Each point is reached from the start by the listed moves, each made once or not at all, plus a little noise. Say if it took an odd or an even number of moves. Then give how often each move was made.

Moves:
(1): [60  2]
(2): [ 0 38]
Start: [-5  0]
Points:
[54  5] => odd (1, 0)
[-1  5] => even (0, 0)
[53 39] => even (1, 1)

Moves:
(1): [ 23  -4  11  -6  10 -21  -1]
(2): [25 37  4  1  8 18  1]
(3): [ -7  10  32 -15 -20  -8  -7]
(4): [  2 -13   8  25 -10   0  19]
Start: [12  5  5 10  1 11  5]
Points:
[40 31 17 34  0 28 24] => even (0, 1, 0, 1)
[ 56  35  60  14 -12  -3  19] => even (1, 1, 1, 1)
[36 43 10 11  9 29  5] => odd (0, 1, 0, 0)

Moves:
(1): [ 27   4   6  -3  -5  -5  -2 -13  10  -7   3]
(2): [10 26  9 12  4  7  7  4  8 -1  4]
(3): [ -2  -3  30   8  -7 -13  -4  -3 -11  -5  -7]
(4): [ -1  -2 -11  23   6 -10  13   0  -1   0  -1]
(5): [  1   0   3   0  24   5 -15  -1  -7  17 -11]
(6): [ -4 -15  -2  13  -9  24  -2   1  20  -2   7]
(7): [  0  -7   5 -12   5  -1  26   8   4   9  -5]
(8): [  5  -9  -2   5  -6 -10  -4  21   2   2  -4]
Start: [  2   6  10 -10   8  16  -5  -6   3   0  10]
Points:
[ 32 -10  52 -13  21  -8  -7   8   0  17 -15] => odd (1, 0, 1, 0, 1, 0, 1, 1)
[ 24 -14  14   9  30  27  14 -10  28  17   3] => odd (1, 0, 0, 1, 1, 1, 1, 0)
[ 29   8  19 -14  26  16 -22 -20   6  11   2] => even (1, 0, 0, 0, 1, 0, 0, 0)
[ 8 11 24  1 32 52 11  6 27 24  4] => even (0, 1, 0, 0, 1, 1, 1, 0)
[ 43  19  60  -1  23   2  -1  10   7  15 -10] => even (1, 1, 1, 0, 1, 0, 1, 1)

Moves:
(1): [ 22  -5  -1 -11  -9  -4  -5  -1   1  -6  -1  -4  -5   4]
(2): [ 5 14 -1  6 -3 -2 -2  0 -8  0  3  0  0  0]
(3): [  5  -3  11   3   6   1  -4   6  -3   5   6   6 -14   3]
(4): [-1 -4  1 23 -2 -1  4  2  3  3 -7 10 -1 10]
(5): [ 4  0 -6  7 16 -4  0 -5  5  4  5 -4  4 -2]
(6): [ 4  3 -6  7  0 14 -3  8  7  3  4  1  7  3]
(7): [  4   5  -5   1  16   9  19   3  -6 -12  -5   4   0  -1]
(8): [  2 -12  -2   3   3  -6   2  20 -10   4   1   3   6  11]
(9): [-2  9 -3  2  1 -4  8 16 14 -4 -5 -1 -7 -2]
(10): [ 2  5 -1 -3 -1  2  8 -2  5 13  2  0 -1 -3]
(11): [-5 -3 -6 -2 -4 -1  5 -5  3 -3 15 -1 -1  4]
Start: [ 8  6  6  1  5 -8 -2 11  4  3 -8  5  4 -4]
Points:
[ 40   8 -10   1  29 -14  29  43  12   2  -8   2   0   2] => even (1, 0, 0, 0, 1, 0, 1, 1, 1, 1, 0)
[11 -3  1 17 10 -3  5 60 16  6 17 12 -3 16] => odd (0, 0, 1, 0, 0, 1, 0, 1, 1, 0, 1)
[ 21  38 -22  19  30   6  29  26  23   6  12   3   5  -4] => odd (0, 1, 0, 0, 1, 1, 1, 0, 1, 1, 1)
[ 52  15  -1  31  35 -16  26  48   2  11  -7  21 -16  18] => odd (1, 1, 1, 1, 1, 0, 1, 1, 1, 1, 0)
[ 37   3 -25  10  27  -3  23  47  18 -11   8   0   8  12] => odd (1, 0, 0, 0, 1, 1, 1, 1, 1, 0, 1)
[ 34  -1   1  15  -2 -23  16  49  14  12 -19  12  -4  14] => odd (1, 0, 0, 1, 0, 0, 0, 1, 1, 1, 0)

Moves:
(1): [ 20   3   4   5 -13   8   4 -13  -1   1   4  -4  -7  -3]
(2): [ 1 26  0 -7  9  1 -5  1  5 -5  9 18  5  5]
(3): [ -2   6  17   0   3   1  -3  -2  -6   6 -11  -4  -4   1]
(4): [ -7  -4  -7  25   3  -1  -1  -6   4  -5   6   0 -15  16]
(5): [ 7 -8  0 -5 10  9 -9 -5  0  4  5 -4  4  1]
(6): [ -2   1  -8   4   7  19   2  -1  -3 -10  -5  -5  -6  -9]
(7): [  4  -2  -2  -4   7   7  17  -1 -13   2   3  11  -5   9]
(8): [ 5  2 -2  7  0  1 -6 14 -7  1 -1  7  5  1]
(9): [-2  0  8  3  0  8  7  8 16  8  7  1 -1 -2]
(10): [-3  9 -9  4  2  6  0 -1  0 14 -2 -4  0  0]
(11): [-17   0   2   3  -9  13  13  -8 -11  -2  16  -4  12  -3]
(12): [ -5 -13   8   8   0   2  -6  -8   2   5   0  15  -1  -9]
(13): [  9  -7  -1   3 -10   4   5  -3   9   3 -14  -1  13   6]
(14): [ -5 -11  -8 -24 -12  14  -9   7  -2   7  -2   4 -13  15]
Start: [ -1  15  -2 -12 -11   8   8  -1  12   2  13  11   7   1]
Points:
[-20  30 -18 -37  -7  60  26  -2 -11  -6  33  33   2  17] => odd (0, 1, 0, 0, 0, 1, 1, 0, 0, 0, 1, 0, 0, 1)
[  3  -3  -7  11 -52  56  19  -2  19  16  28  14   3  31] => odd (1, 0, 0, 1, 0, 0, 0, 1, 1, 0, 1, 0, 1, 1)
[  4  22  17  -7 -22  36  39 -24 -21   9  23   9   3   4] => even (1, 0, 1, 0, 0, 0, 1, 0, 0, 0, 1, 0, 0, 0)
[ -4   1  11  35 -10  59   3 -29 -10   0  25  11  -4  -4] => even (1, 0, 1, 1, 1, 1, 0, 1, 0, 0, 1, 1, 0, 0)
[-18  -2  -3  -8 -10  52  10  -1 -24  14  28  19  -9  43] => odd (0, 0, 1, 1, 1, 0, 1, 1, 0, 0, 1, 0, 0, 1)

Moves:
(1): [ 21   7  -7   7  -5  -1  -7  -8   7  -2   3   3  -7   5  -4  -5  -2   7
  -4 -13]
(2): [  2  19  -4   9   9  21  -4  -6   1 -16   1  -5  -4  -2  11 -14   5  -7
   1   6]
(3): [  1   0  13 -10  -1  -4  -7  -3   9  -6   2  -7   0  -4  -7   7  -1  -2
   8   5]
(4): [  2  -2  12  11   2   4   5   8  -1   0  -5   6 -11  -1   2   4   5   2
  -5  -3]
(5): [12  9 10 -1 18  3 -4  2 -2 14 -6 -6  7  8 -2  2  0  3  0 -1]
(6): [  4 -10  -4  -8  -1  20   4  -1 -12 -10  -3   8  11   0 -10  -4   4  11
   5  -3]
(7): [ 0 -2  3 -3  3 -3 21 -4 16 -5  0 -6 -1 -7  3 -5  5 -7 -7  1]
(8): [  1   6  -1   3  -5  -8  12   9  -1  -4  -8  -1  -5   1 -10   6  -8   4
  -2   1]
(9): [ -6   4  -8   1   8   1  -1  -2   4   2   0  15   0   0 -10  -2   1   2
   0   0]
(10): [ 11   5   4  -9  -5   3   6   0   0  15   5   3  -4   1 -12  -4  14 -16
  -2   9]
(11): [-3  1  1  7  2  0  5 -2  0  2 11 -3  1 -6 -6 -1  0  2 -3  3]
(12): [  2  -6  -3   2   1 -22   6   7 -17   8   5  15  -5  -1   4 -26  -5  -7
   3   0]
(13): [ -4   8   2   3 -11  -8   2  -3  -2  -7  -1  11  14   4  -2   7  15  10
   2   3]
(14): [-5  4  5 -6  2  6  3  4  4  2  6  4 -8  9  5  2 -1  3 -3 -4]
(15): [  6   0   2  -4 -13  -4   3  15  11   7   6   0   9 -13  19   4   7   6
  10  -1]
(16): [ 4  9  1 -4  4  1  7 -7 -7 -3 -2  2 -3 -9  4 14 -2 -1 -8 -6]
(17): [  7   0   0  -2   6  -9  -2   6   2 -15   2  -1   1   4  -8   3  17  -1
  -5   2]
(18): [ -1   4  -1  -1   4  -2   0   1  -5  -6  -3  -3 -23  -6  -3  -9   9  15
   1  -1]
(19): [-1 -5 -4  8  4 -1  5 -1  1 -2 -5  1  2  7  0 11  0  3 15 -1]
(20): [ 7 -6 -1  4  3  5 -3 -5  5 -2 -4  6 -3  0  9  0  3  9 -7 24]
Start: [ -2  -7  -4  -2  -5  12   8  -2  -1   1 -10  -7  -6   7  -4  -7  -3  16
   4  -7]
Points:
[ 27   1  25  -2  31  24  29   7  -5 -32 -13  -5  -9   3 -10 -38  25   7
   3  -2] => even (0, 1, 1, 1, 1, 1, 1, 0, 0, 0, 0, 1, 0, 0, 0, 0, 1, 0, 0, 0)
[  7  31  18 -20  16 -11  25  -6 -19  23   7  26 -25   0 -35 -15  26  28
   0   1] => even (0, 0, 1, 0, 1, 0, 0, 0, 1, 1, 1, 1, 1, 1, 0, 1, 0, 1, 0, 0)
[ 34  33  13   5   5   3  24  16  12   9 -13  24 -19  42 -44  11  36  29
 -12 -15] => odd (1, 0, 0, 1, 1, 0, 0, 1, 1, 1, 0, 0, 1, 1, 0, 0, 1, 0, 0, 0)
[ 16  31  22  10  27  46  18   7  -9  11   1 -12 -50  12  -8 -27  28  18
  -9   1] => odd (0, 1, 0, 1, 1, 0, 0, 0, 0, 1, 1, 0, 0, 1, 0, 0, 0, 1, 0, 0)
[ 35  -7   0  -8  -5   5  45  29 -15  -2 -17  47 -18 -12 -15  -9  30  26
  -9  14] => even (0, 0, 0, 1, 0, 1, 0, 1, 1, 1, 0, 1, 0, 0, 1, 1, 1, 0, 0, 1)
[ 31   1  12  17  -3  60  13   0  25 -25   2   6 -17   3  13  -3  16  50
  23   6] => even (1, 1, 1, 1, 0, 1, 0, 0, 0, 0, 1, 0, 0, 1, 1, 0, 0, 0, 1, 1)
[ 40   0 -20  -4  -8  -5  32   9 -27 -10   1  12 -42   7 -53 -47  23  34
  -2 -10] => even (1, 0, 0, 0, 0, 1, 0, 1, 0, 1, 1, 1, 0, 0, 0, 0, 1, 1, 0, 0)
[ 53  35   3   7   5   4  15  10   0   2  15  15 -27  13   6 -47  58  39
  -2  19] => even (1, 1, 0, 0, 1, 0, 0, 0, 0, 1, 1, 1, 1, 1, 1, 0, 1, 1, 0, 1)
[ 34   5  13   8   1 -29  50   4   6 -23  -1  -1 -38 -10 -27  -7   5  10
 -20 -18] => odd (1, 0, 1, 1, 0, 0, 1, 1, 0, 0, 1, 1, 0, 0, 0, 1, 1, 0, 0, 0)

Moves:
(1): [  0   1   5   3   7   0   1  -3 -17   4   4   0  -1  -9   2  -3   6  -3
   1 -11 -12  -8  -2   0]
(2): [ -4  -6   2  -4  -6  10  -2  -4   1   5  -2  -1   9  10  -4  -5   4 -11
   0  -3  -4  14   1  -2]
(3): [10  3  6  9 -1 10  0  8  2  9  0 -3 -4  1 -6  3 -2 -1 -4 -4  0 -4 -3  6]
(4): [  4   0  -4   0  13  -8   2  -2   6  -8  -5  -1  -8   6  -1  -1  -4  -1
  -4 -10   1   2   1   8]
(5): [  0   1  11  -8 -13  10   7   0   4   4  -1   0  -3  -3   4 -10  12   2
   9   5   6   3   4  12]
(6): [-2  2  2 10 -7  3 -4  4 -6 -2  1 -1  4 -1 11  4 -2  7  5  3  5  4  6  2]
(7): [ -2  -3  -9  -4  -4   1   0  10   2   0   0  -1   2   1  -1  -7   7  -1
  -3  -2 -13   8   2  -8]
(8): [  1  -3  -8  -4   4   6 -14  -2   4  -2   4   0  -7   8  -3  -1   2  11
  -2  -2  -7   8  -2  -5]
(9): [11  1  1 -3  5  2 -1  3  3  3  5 -2  1 -5  0  7 -5  4  2  1  2  2  5  3]
(10): [-14  12   3  -6   2  -5   8   5   2  -9   5  -4   2   1  -4   5   8  -5
   3  -1   9   1   4   3]
(11): [ -5   1   6  -6  -1 -11   0   2   1  -2  -3  -6   4  11   4   4   4  -2
   1   4  -4  -8   9  -1]
(12): [  6   2  -6   4  -7   8  -2   2   4 -19   4  -4   5   6  -2  10   3  -6
   2   4   6   2   0 -12]
(13): [  4  -1   3  -4   0  -4   1  -2   0  10  -1   5  10   5  -2 -11  13  -2
  -3  -2   6  10   1  -6]
(14): [  6   3   6   0   3  11   0  -4   8  11  -8   5   0   1   1   9 -13  16
 -10 -11  -3  -2   8  -4]
(15): [ 3  0  0  1  6  0  4 -1  2  8 -3 -6 -3 -5 -7  8  1 10  4  4 -6  2 -3 -1]
(16): [ -3  10  -1  -7  -1 -12  -4   2  -7   1  -7  -5 -15  -5   2   5 -10 -10
   0   7   6  -3  -4  -2]
(17): [-2 -2  7  1 -3 -4  1  6  2 -4  5  0 -4 -2  3  2  1  0  5  1  0  5  1 -3]
(18): [-6  2 -6 -1  3 -7 -1  2 10 -1 -2  1  0 -2 11  3  7 -3  7 -2  6 -7 -9  1]
(19): [ 16  -4  -5  -6   2  -4  -8  10  -9  -6 -15   5   0   2  -4  14  -3  19
   5  -9  -9  -3 -11   2]
(20): [-1 -4 -6  4 -3 -2 -4  4  0  0  0  4  1  4 -1 -3 -1 -5  1 -3  3  2  8  2]
(21): [  7  -4 -11   4  -3  -1  -1  -6  -9  -2   9   4  -2   4  -4   7  -6   0
  -7  -6  -6   3  -3  -1]
(22): [-1  4  5  7 -2 -1 -7 -3 -6 -1  0 11  1 -5  3 -5 -4 -2 -2 -1 -7 -2  1  4]
(23): [ -1  14  -5   1   3 -11   5   3   0   4   1   5   3   5   7 -12  -6  -2
  14   0   1  -7   2  -4]
(24): [ 3  5  0  3  0  8  0  8 -6  0 -2 10 -1  6  9  9 -5  3  2 12  2  0  6  5]
Start: [ -8  18 -11  -3   5   1  -2   5   9  -4  -1   1  15   4   1   3   4  -2
  -4  15  -4  -8  -5  -2]
Points:
[ -5  50  -1 -16  15   2   2  19  18  18  13   3  15   4  10 -16  40  -3
  23   0   7 -11  -6   8] => odd (1, 0, 1, 0, 1, 0, 0, 1, 1, 1, 0, 0, 1, 0, 0, 0, 0, 1, 0, 0, 0, 0, 1, 0)
[-17  22 -23  -7   2  18 -15  14  21  -7   7  21  13  33  10  28   1   3
  -6   2  -4  16   8  -6] => odd (0, 1, 0, 0, 0, 0, 0, 1, 0, 1, 0, 0, 0, 1, 0, 0, 1, 1, 0, 1, 1, 0, 0, 1)
[ 10  52 -16 -14  22 -13 -10  29   2   3 -15  13 -23   2   3  20   1  27
  10 -26 -39 -12 -19   6] => even (1, 0, 1, 1, 1, 0, 1, 1, 0, 1, 0, 0, 0, 1, 1, 1, 1, 1, 1, 0, 1, 1, 1, 0)
[  6  51 -12  22  10 -18 -11  17 -19 -14  -5  20  -4  18  27  37 -31   3
   7  10 -20 -18  25 -10] => even (1, 0, 0, 1, 0, 1, 0, 0, 0, 0, 1, 1, 0, 1, 1, 1, 1, 0, 0, 1, 1, 1, 1, 1)
[-10  34   1 -24  27  11  -6   9  17  22  -4   4  29  22   8  28  26  13
  -1   6 -16   4  12  -7] => odd (1, 1, 0, 0, 0, 0, 0, 1, 1, 1, 1, 0, 1, 1, 1, 0, 0, 1, 0, 0, 0, 0, 0, 1)
[  0  25  12   9 -12   2   1  27  12   3   2  -6  22   7  17   8  47  -5
  24  14   6  -8   6  -3] => odd (1, 0, 1, 0, 1, 1, 0, 0, 0, 0, 1, 1, 1, 0, 1, 0, 1, 1, 0, 1, 0, 0, 0, 0)
[  3  48   3 -11 -18  17 -23  34  20  -2  -3   0  13  21   9  12  17   3
  -5  15   3  13  33  -7] => even (0, 0, 1, 0, 1, 1, 1, 1, 1, 1, 1, 1, 1, 1, 0, 1, 0, 0, 0, 1, 0, 1, 0, 0)
[ 37  35  -7   9 -10  24 -14  27   5  38 -20  39  29  20  20  20  -6  33
  17   2 -10   7   7  17] => odd (0, 1, 1, 0, 1, 1, 0, 0, 1, 0, 0, 0, 1, 1, 1, 0, 0, 1, 1, 1, 1, 1, 1, 1)
[-15  27   4 -12   9  18 -10  12  27  -5   4   4   8  11  21  10  20   9
  12 -17   2  16  18  15] => even (1, 1, 0, 1, 1, 1, 0, 1, 1, 1, 0, 0, 0, 1, 0, 0, 1, 1, 0, 1, 0, 0, 0, 0)
[-18  60   7  -7   8 -13   4  22  -3 -13  -9   4  21  35  26  19   3 -19
  12   9   7   2  25 -18] => odd (1, 1, 0, 1, 0, 1, 0, 0, 0, 1, 1, 1, 1, 1, 0, 1, 1, 0, 0, 0, 0, 0, 1, 1)
[-16  45 -16   1   1 -14   2  17   4 -40  11  15  23  46  11  16  -1 -27
  10  15  -6   3  17  -4] => even (0, 1, 0, 1, 0, 0, 0, 0, 0, 1, 1, 1, 0, 0, 0, 0, 1, 0, 0, 0, 1, 1, 1, 1)

Moves:
(1): [ 11   3  -8  -6   4   9   5  -1   2   7  -7  -5   8 -18  13  -5  -2   3
  -5   6  -5   2   2   2]
(2): [  2  16  -4  -1   2 -11  10  -1  -1   1  16  -6  -2  -1  -8 -16  -2   8
   6  -5  26  12  -8 -14]
(3): [ 6  5  2 10  3 -2  1 -1 -1 -3 -6 10  5  0 -2  7  1  2  3  7 -2 -1  3 -2]
(4): [ -5 -11   5   8 -10  -5   4 -11  -6  -4  -2  -2   2  -3  -9  -6  -2   0
   0 -10  -2   3   7   4]
(5): [ 10 -19  -2   1  21  -3 -16   2  10  -2  -3  -4 -18  -4  -2  -6   3   0
 -13   6 -11  -7  -3 -10]
(6): [-11   0 -14  -7   8   1 -10 -15 -11   3  21  -1   7  -9 -32  14   9   2
   2   2   1  -2  -9  20]
(7): [  5  -6  -5   4   3  -1  11  -2 -10  -6 -10   1   1   8  -7  -1  -3  12
   0   9   1  -5   7  -4]
(8): [ -9   7   6   0   6   2  -9  11   0  -6   0   7   4  10   4   3  -8  10
  -4 -21   4   1   6  15]
(9): [ 10   7  -8  12  -9   5   2   5  13  16  -3  -1  -9  12   2 -11   9  -5
   0   4   0  -1  -3   6]
(10): [ -8   4 -12   5  -7  -4 -12  11 -11   9  -7   2   4  -2  -5   3  -7  -1
  -1   9   6  -6  10 -10]
(11): [ 2 -5  4 -8  1  2 -6  4 -9  8 11 -1  7 -4  7  7  2  4  1 -4 -8  5  7  4]
(12): [  6  -6 -11   3   9   2  -5 -15 -15  -2  -5   5 -14   4  10  12  -5   1
   0   9  22   7 -18  13]
(13): [ 10 -15   3  -6 -13   4  -1  14  10 -12 -13  -8  25  -8  -7   9  11   9
  -1  -6  -3   6 -13  -1]
(14): [  8  10   6  -2  -5   1  -8  -6   8  13 -12  -5  -8  21 -22   3   0  -2
  20 -11 -19   5 -11   1]
(15): [ -8  -1  -8  11   0  15 -13  -2  -2  -8   0  -3  -1   1  19   4  -1   6
   3  -7   0  -4  -4  -4]
(16): [ -5   2  -8   9   4   3  -1  -3  -2  -5   4 -14  -9  -1   0   3   0  -7
   2 -10   6   2  12   9]
(17): [ -4   5   5   4  -7  -4  -9   5  -7   0   2  -3  -9  -2   6 -16   8   0
   2   4  -2   0   8   1]
(18): [  3  -7  -2   1 -13 -27  10  -1  -6  -9 -12   6 -15  -5  -5   5  -5  15
   2 -15   2   0   5  -9]
(19): [ -3 -13  16  -6   2 -12  -7  13   6   5   1   5   0 -11   5  -4 -16  10
  15  17  -1 -17  -2   1]
(20): [ -1   5  -9   6 -14  -2  -5  10  -3  -3  11 -12   5   7  -4  -2  -9  -1
  -3   7 -11   3  -5   1]
(21): [ 15   1  -2   0 -13  12  -3  -4   4  -2   1  -9  -5  -7  -9   1   5   4
  -9  14  12   0   2   0]
(22): [ -5  -5   4  11   5   1   6 -10   6   9 -17  -2  -5   6   4   9   7   2
  -5   0  -3   3  -5  -1]
(23): [ -1   3  -4 -16  -4  -1   6 -16  19   2  -4  -2   6   0   6  -6   1  -4
  11  -4   3  14  18   0]
(24): [ -1   5   8  -2   4  -9  -3 -14   1  12  -5  -3   2   7   4  -1  -6  -6
  -1   2   1 -18   5   2]
Start: [ -8  -6   2 -17  -6 -16   3  -3   4   6  -5   1   8 -26  -2  -1  -7   6
  14   6   5   4  -5  -3]
Points:
[ -2 -42 -32  -3  -2 -18 -60 -16  19  40 -26 -14  22 -28   1  35  -8  24
  26  46  -4 -13 -26  18] => even (0, 0, 1, 0, 1, 1, 0, 0, 1, 1, 1, 1, 1, 0, 1, 0, 0, 0, 1, 1, 0, 1, 1, 1)
[ 17 -18  -5   9 -38 -36 -26 -18  12  17 -60 -43 -14 -41 -24 -16   4  45
  13 -11   6   0  -8 -39] => odd (1, 1, 0, 1, 1, 0, 0, 0, 0, 1, 0, 0, 1, 1, 1, 0, 1, 1, 0, 0, 1, 1, 0, 1)
[ 17 -18 -33  27 -30  -9 -36 -16  -9  -1  21 -57   8 -31 -42 -16  18  32
   8  19  16  -6   3   9] => odd (0, 1, 1, 1, 1, 1, 1, 0, 1, 0, 1, 0, 1, 0, 1, 1, 1, 0, 0, 1, 1, 0, 0, 1)
